Rows are points. Before rounding, the points of a table are all equally far from one centre. They may lie mostly on one side of it. Where is the centre, to within rounding?
(in the rows, 128 means zero)

Points (7 x 2):
[[140 173]
 [128 175]
 [150 168]
 [145 171]
 [160 110]
 [158 161]
 [167 139]]
Centre: [127 134]

Points (9 x 6):
[[152  84 145 122 184 137]
 [111  71 129 124 153 106]
 [113  83 121 141 172  92]
 [121  96 167 121 151 110]
 [140  79 133 107 182 117]
 [129 121 130 107 174  92]
 [ 96 102 138 114 205 102]
 [134 104 169 126 180 111]
 [136  72 138 111 160 128]]
Centre: [111 112 129 130 172 136]

Points:
[[ 96 113 125 150 202  99 117 143  96 144 132]
 [ 78 115 145 144 198 106 112 156 119 141 125]
 [ 98 125 138 160 208 102 110 139 105 136 127]
 [106 103 144 159 183  91 110 156 116 169 130]
 [116 147 157 163 190 108 110 158 107 133 107]
 [ 73 104 119 132 146 102 134 153 112 107 122]
 [103 145 170 131 178  87  82 136  92 151 105]
 [112 102 119 161 177 104  93 160 117 159 118]
 [ 82 154 144 136 196 108 115 144  98 135 127]
 [ 69 135 138 120 190 122  95 137 105 126  97]
 [ 97 105 134 154 190  96  87 126  83 138 119]
 [ 90 132 134 143 211 116 114 146 115 149 110]
 [ 94 126 150 164 149  72  93 120  90 145 120]
 [ 86 131 105 141 188 106 111 150 108 143 108]
 [ 82 120 162 139 193 104  94 138 115 173 123]
 [ 90 134 144 144 193  98  79 137 111 160 117]
 [ 90 110 123 136 187 101 102 149  86 161 119]
 [104 110 144 155 192 102 118 147  84 154  98]]
Centre: [119 120 145 126 151 121 117 117 120 138 120]

Points, 25 rows:
[[ 97 124  82  72 106 118  75 101 145 136 104  87 150 100 137 110  86 171]
 [118 129 118  87  99 158 128 131 126 109 122 100 138 131 139 112  60 197]
 [144 102 147  76  89 144  83 123 130 121 120  88 123 111 170 122 100 183]
 [131 115 128 110  95  94  80  98 166 116 105 117 129 114 113  86  69 188]
 [107 113 120 116 115 152 124 109 137 139 112 166 143 108 145 113 102 191]
 [ 93 120 119  65 111 118  84 102 136 165  90 110 101 106 130  93  77 166]
 [133 116 116  87 107 151 102  84 125 116  96  58 150 139 132 110  60 178]
 [108 115 132 103  71 129 120  92 125 142  99 108 101 121 161 107  66 182]
 [110 109 140  98  80 141 121 100 138 103 102  98 134  87 138  98 102 180]
 [ 93 106 150  81  86 152  98  93 135 165 110 133 124 123 138 118  85 176]
 [125 110 125  77 113 132 115 102 118 130  98  91 108  96 159  91  67 168]
 [129 156 118  55 109 161 134  80 156 123  90 126 133 123 112 145 102 164]
 [137 137 133  51 105 110  79  88 156 147  90 116 141 122 166 104  94 157]
 [126 114 119  64  91 112  86  95 132 137  86 102 135 130 150 104  56 156]
 [130 112 126  83  63 139 109 102 159 159 118 117 124  93 136 130  72 174]
 [113  87 116  63  92 130  96  93 143 103  85  72 113 124 126 108  97 167]
 [103 112 134  76 113 116 107  99 136 147  63 105 116 125 149 150  80 169]
 [127 149 126  75  96 163 147 125 124 149  75  84 119 112 158 124 103 176]
 [129 106 128 100  93 117 108 109 119 137 110  85 125 127 165 125  52 184]
 [124 137 145  74  77 122  65 127 143 106 138  88 117 122 125  91 114 171]
 [101 138 121  90  87 147 101 112 114 116  97  78 138 120 175 120  92 186]
 [122 141 126 100  75 109 119  83 125 123 132 126  96 102 149  99  90 138]
 [125 126 145  84 116 159  96  90 114 131 116  92 142 101 133 148  70 169]
 [108 110 110  66  71 117 108 116 127 148  81  98 147 128 147 114  83 148]
 [ 94  93 105  76 101 113 100 103 137 144 108 116 158 110 127 102  93 182]]
Centre: [136 133 113 111 113 138 101 109 146 141 108 104 119 139 126 114 112 158]

Points (29 x 24):
[[ 90 136 172 145 104 148  85  98  91 141 142  87 118 116  94 170 148 117
  147  43 156 102 123 114]
 [130 151 152 191 118 124 106 107  91  98 132 125 107 134 129 158 163  96
  133  66 175 145  68 126]
 [ 71 142 158 158 119 136  72 107 116 113 162 117 110 134  90 138 189 125
  126  83 133 134 109  91]
 [115 124 140 171 130 159 119  71 100 144 115 102 135 121  85 158 141 121
  165  55 185 146  95 122]
 [119 112 115 193 125 143 101 107 113 123 131 109 135 132 103 167 155 116
  137  47 171 145  72 102]
 [ 88 139 180 176 119 119 116  79 123 128 164  97 137 121 109 115 175 132
  122  59 153 159  91 116]
 [105 161 145 161 117 136  86  64  97 114 138 121 138 136  88 138 163 118
  159  68 164 139 106 122]
 [ 91 143 153 167 133 156 102  82 104 123 126 116 119 141  95 157 121 113
  169  41 158 131  80 114]
 [ 80 139 175 146  96 124 120 130 131 127 127 104 140 134 123 134 158  91
  152  36 153 133  93 144]
 [130 120 157 172 129 154  91  69 141 136 142  75  99 130  93 131 134  74
  157 106 166 149  91 114]
 [105 128 137 166 123 148 115  78 119 147 150  69 119 126  85 163 178 143
  165  60 131 147 125 125]
 [ 83 127 124 184 114 178 124  93 100 124 126 122 114 141  73 142 163 128
  123  55 152 146  85 101]
 [128 150 141 166 111 170 151  86 103 127 137 105 153 116 105 162 140 116
  166  64 130 122  91  98]
 [145 149 115 160 142 152 109  77  86 104 117 100 129 117 112 129 131 133
  145  51 157 129 100  97]
 [119 137 141 195  97 134 119  87 117 123 119 106 123 137 112 155 151 127
  190  89 173 151  95 122]
 [ 91 151 113 169 106 141 128  59 116 121 150 107 129 132  73 141 135 131
  151  61 159 153  90 133]
 [ 97 133 185 165 113 157  74 105  91 128 136 112 121 141  95 164 162 126
  152  77 134 122  59 127]
 [ 98  98 120 156 110 172  88  67 149 137 165 110 115 147 108 160 131 126
  144  89 155 117  89  87]
 [100 136 174 174 117 143  97  99 101 110 154 135 124 139 100 167 164 122
  199  95 124 106  97 141]
 [106 120 150 159 118 141  79  90 114 155 138  92 126 123 108 167 120 122
  130  67 189 137  95  88]
 [ 97 141 168 171 132 161 103  65  91 129 118 120 105 108 120 118 173 125
  140  58 183 112  84 146]
 [ 81 153 167 184 141 138  88  99  97 139 160 125 138 119 106 139 152 164
  132  59 154 129 112 115]
 [ 97  98 131 179 134 152 103  81 119 114 148 104 128 130 118 137 164 151
  174  91 147 125  86  72]
 [ 68 151 134 152 137 158  89 129  98 111 115 107 136 140 136 119 167 128
  140  75 144 142  94 113]
 [107 149 138 175 106 142 105  71  81  95 129 125 111 149 120 160 141 122
  153  56 143 146  85 137]
 [107 134 138 187 104 139 108  76  99 103 112 107 126 136  90 143 179 113
  179  95 164 131  99 125]
 [ 70 152 132 166 124 158 103 101 124  87 154  99 155 124 124 132 138 113
  157  66 158 111 113 102]
 [109 142 148 147 142 145 101  65 104 163 135 124 113 119 104 119 180 142
  144  83 128 137  76 101]
 [ 91 156 152 167 126 116 118  93  82 127 137 104 119 127 115 130 142 108
  172  47 159 140  88 109]]
Centre: [119 109 146 148 125 145 125 116 118 118 150 114 107 119 109 131 138 125
 130  94 147 121 108 140]
